Each row of a before or after table is a point. One or more steps were done to the points. Then noise was added and the rows were shuffled. The steps act on columns, c1 being the first. What was done? A step turns or swaps two columns, mirrors them in a line or flattens them onto one, adds a multiple of one to another, or multiplies or shifts one. Angles are multiples of 10 degrees, from the lower column toward the higher: turns from -170 to 170, lines from 10 to 170 but not 90. Use the fewest steps. Two steps may share a column if one is a turn and the other turns, adds or multiplies; they go together, in the order done. Otherwise the lowest column goes first.

Before:
[[-59 -36]
 [ 69 -13]
 [-33 -24]
 [-43  19]
 [  5 -11]
 [ 14   9]
 [-67 -35]
 [-76   2]
 [-52  28]]
After:
[[-58  15]
 [-85   2]
 [-81 -18]
 [-67  17]
 [-69 -27]
 [  6   6]
 [ -7  -8]
 [ 58  -7]
 [-33 -18]]
Steps: shift c1 by -10; multiply c2 by 0.7

Before, 8 rows:
[[ 77  35  15]
 [-21  44  33]
 [ 86  43  71]
 [ 27  13 -20]
 [-14  25  23]
 [ 13   3  17]
 [ 63  43  10]
 [  4   6 -50]]
After (8 x 3):
[[-65  -1 -41]
 [-88  61 -55]
 [ 10  21 -30]
 [ -2 -51   2]
 [-26 -23  -7]
 [ 18  28 -52]
 [-74   9 -32]
 [-17  11  -6]]
Steps: multiply c1 by -1; turn c2 and c3 by -100 degrees

Before, 14 rows:
[[ -2  36  17   5]
 [ 11  -6  20  -3]
 [ -9 -20   2 -11]
 [ 17 -28   7 -17]
 [ 13  -1 -10   1]
 [ -5   2   0  15]
 [ 22   3  -8  12]
 [ 24  -6  25  17]
 [ -8  -3  19  22]
 [ 12  13  15  16]
 [  1 -10  19   5]
 [-16  -9 -21 -24]
 [ -9 -12   5 -12]
 [  7  15  26  -5]]
After, 14 rows:
[[  4   6   2   3]
 [ 15  32  28  13]
 [-12 -35  -8  -9]
 [  2  33  40   2]
 [-11 -57 -19  -9]
 [-21 -19 -29 -18]
 [ 19  12  -4  16]
 [  8   1 -10   7]
 [ 22 -26  18  19]
 [  5 -23  13   4]
 [  3 -34   8   3]
 [  2 -81 -22   2]
 [  1  96  53   0]
 [  6 -14  15   6]]
Steps: flatten c1 and c4 onto the line at 40 degrees; multiply c2 by 3; turn c2 and c3 by 20 degrees

Before, 13 rows:
[[ 92 -29 -24 -14  23   1]
 [ 24 -30  -9  11  34   2]
 [  9 -27  27   8  15 -31]
 [ -4  60  35   5  54 -64]
 [-15  85 -25 -76 -13  38]
 [  7  18  16 -15  58  15]
 [ 10  45 -21 -26 -12  19]
 [ 29 -18  -4 -44  35 -33]
 [ 57  12 -25 -30   2  28]
 [  0 -19  29  12  30 -19]
 [-33  51 -24 -71  -7  31]
 [-19  31   7 -77 -30  43]
 [ -1   6 -46 -22   9  17]]
After (13 x 6):
[[ 10 -21 -32   7  -1  19]
 [ 29  12  38 -18  -7 -18]
 [-12 -30 -15  13 -58  28]
 [ 52   6  47  58  -5 -62]
 [-27 -79  15  32  26  40]
 [ 26  10  -1 -30 -28   0]
 [  7 -14 -12 -26 -96   1]
 [ 27 -46   4 -19 -33 -31]
 [ 11   6  35 -25 -13 -35]
 [  1 -70 -16  50  34  30]
 [ -8 -75 -17  85  18  36]
 [-14 -28 -11  46  -9  16]
 [ 54 -15  29  18 -20  15]]
Steps: turn c1 and c5 by -100 degrees; swap c2 and c4; shift c3 by 10

Before:
[[-67  55 -31 -50   1  23  51  44]
 [-86  55  71  63  68   9  46 -48]
 [-25  34  62  49  32   4  59 -18]
 [ 40   5  -7  14  40 -54  19 -61]
 [-25 -24  -1 -16  -7 -77  23 -11]
 [ 36 -44  13 -18  31 -30  -7 -19]
 [  5  -6 -22 -12 -18 -59  34  21]
 [ 33 -22  19 -27 -25 -57  32 -40]
 [-65  25 -35 -18 -35  27  29   1]
 [-57  72 -20 -53 -45   0  -7  46]
 [-56  51  55   0  62  10  62 -50]]
After (11 x 8):
[[-17  -1  -3 -14  -9 -80  24  24]
 [ 35   7  -9  23 -68 -48  12  14]
 [  4  -3 -22  -7  32 -52  34  -7]
 [-48  -1 -23 -42  62  -6  -1  14]
 [-87  17  64  65 -88  12  34 -38]
 [ 42 -10  25 -16 -34 -31 -16 -16]
 [-34   2  72  52 -35   2  51 -13]
 [-59  -8 -29 -11  18  22  26  39]
 [-67 -10 -40 -40  32  36  48 -51]
 [ 23  -7  13 -34 -22 -56  22  67]
 [-67  -1  56   7 -84   3  56 -28]]
Steps: flatten c2 and c4 onto the line at 80 degrees; turn c5 and c8 by -130 degrees; multiply c8 by 1.6

Before (11 x 11):
[[ 31   6 -67 -19  -2  32 -25 -25 -19 -14  23]
 [ 20  25 -16 -20 -31 -19 -13  28  -9 -39 -70]
 [ -8  34   9  11  46 -88 -21  65  84  67 -13]
 [ 20 -25 -22 -80 -50  31  15 -42 -24  -2 -62]
 [ 27  17 -20  73  83  31  65 -21  25  36  -1]
 [-45  55 -41 -38   0  -7  12  -9 -19 -32 -17]
 [-19 -54 -19  36  11  19  13 -30  -4  -8 -40]
 [-51  60 -23  55  45   5  -3  64  51  61 -46]
 [ -5   1 -75 -27   7  18  -7 -40  46 -34 -58]
 [ -6  38 -34 -10 -66  21  11 -37   8 -29 -11]
 [ 77 -79  27 -52  12  24  45  59  45  -8  62]]
After:
[[-54  62  52 -47 -53   3 -41 -61  50 -83  13]
 [ 76 -77 -63  50  -5  21 -15 -54  41  61 -19]
 [ -8  36  29  -4  68  22  -3  35   5  11 -18]
 [ 23  30  62  12  32 -23  25 -30 -12  22  32]
 [ -6   1  95  29   1  20  24  40  47  23 -26]
 [-47  58  40  40   7  -7  -6  10 -19  14 -18]
 [-21 -56  40 -37 -14  20   4  33  -6  36  16]
 [ -7  33   3   0 -50 -88 -20 -67  83 -84  13]
 [ 25  17  11 -56 -90  34 -76  24  24  -8 -12]
 [ 19 -23  62  71  64  30  -9  39 -24  22  18]
 [ 32   8  26  19   7  31  31  24 -13  -7 -66]]
Steps: add 0.5 times c2 to c10; turn c7 and c10 by 150 degrees; turn c3 and c11 by 130 degrees; turn c4 and c5 by -170 degrees; multiply c8 by -1

Before:
[[-30 -19 -33 -18   6  -5  -7  24  13  25 -11 -17]
 [-29  25   6 -26  -2 -61  12  -1  -1  -5  -9  14]
 [ -1 -14 -13   2 -13 -15   8  -8 -48  -2  51  95]
 [ 38 -24  13 -25 -20  -7  17  27   3   9  -5 -26]
 [-19 -13  10   4  21 -11 -22 -21   7  10 -14 -15]
 [-29  18   2  89  41  -4  -7  28   4   8 -16 -13]
 [  2  28  -4  37  -8 -32 -26  10 -23  16   2   9]
 [-14 -22 -10 -20 -16  -4 -18 -11  24  -8  29 -15]
 [-17 -20   1 -22  37   5 -28  26   7  11  44  -7]
 [-20   8 -27 -23 -18   3 -27  19 -17 -20 -21 -14]
 [ 27  29 -29  -9 -15   1 -22  21   6  -7 -23   8]
 [-11  27   6 -12 -16   5   6  18   7  22 -22 -19]
 [-35   0   1 -21 -19 -25 -20  24   3   1 -11  36]]
After:
[[-29 -10  -9  94  40  14 -15   8   4  10 -30 -15]
 [-18  10 -36 -29  34 -18 -35  22   6  11  26  -6]
 [ 27 -18 -21  -9 -19  22 -15 -21   5  -4 -29   7]
 [  2   4 -12  72 -10  44 -28   2 -24  16  -1  10]
 [  0  20 -23  16 -12   1  10  -3 -47  -2  47  95]
 [-20  18  28  17  17  -4 -29  -4  10  14  -4 -17]
 [ 42  22 -10 -20 -16 -14  19  25   2  10 -15 -26]
 [-29  28   8  36   0  59  11   1   0  -5 -12  15]
 [-14  18  -6 -16 -19 -14 -13  -5  24  -8  30 -17]
 [-32  20 -15   5 -22  17 -16   5   1   2 -23  34]
 [ -9 -23  -2 -15 -12  18   8   8   6  23 -26 -16]
 [-33  18 -33 -15   4 -11 -12 -23  14  27 -20 -16]
 [-19  -6 -19 -26 -20   5 -26 -20 -17 -17 -27 -12]]
Steps: add -1 times c6 to c4; turn c2 and c6 by 130 degrees; turn c8 and c11 by -30 degrees; turn c3 and c8 by 60 degrees; turn c5 and c7 by -10 degrees
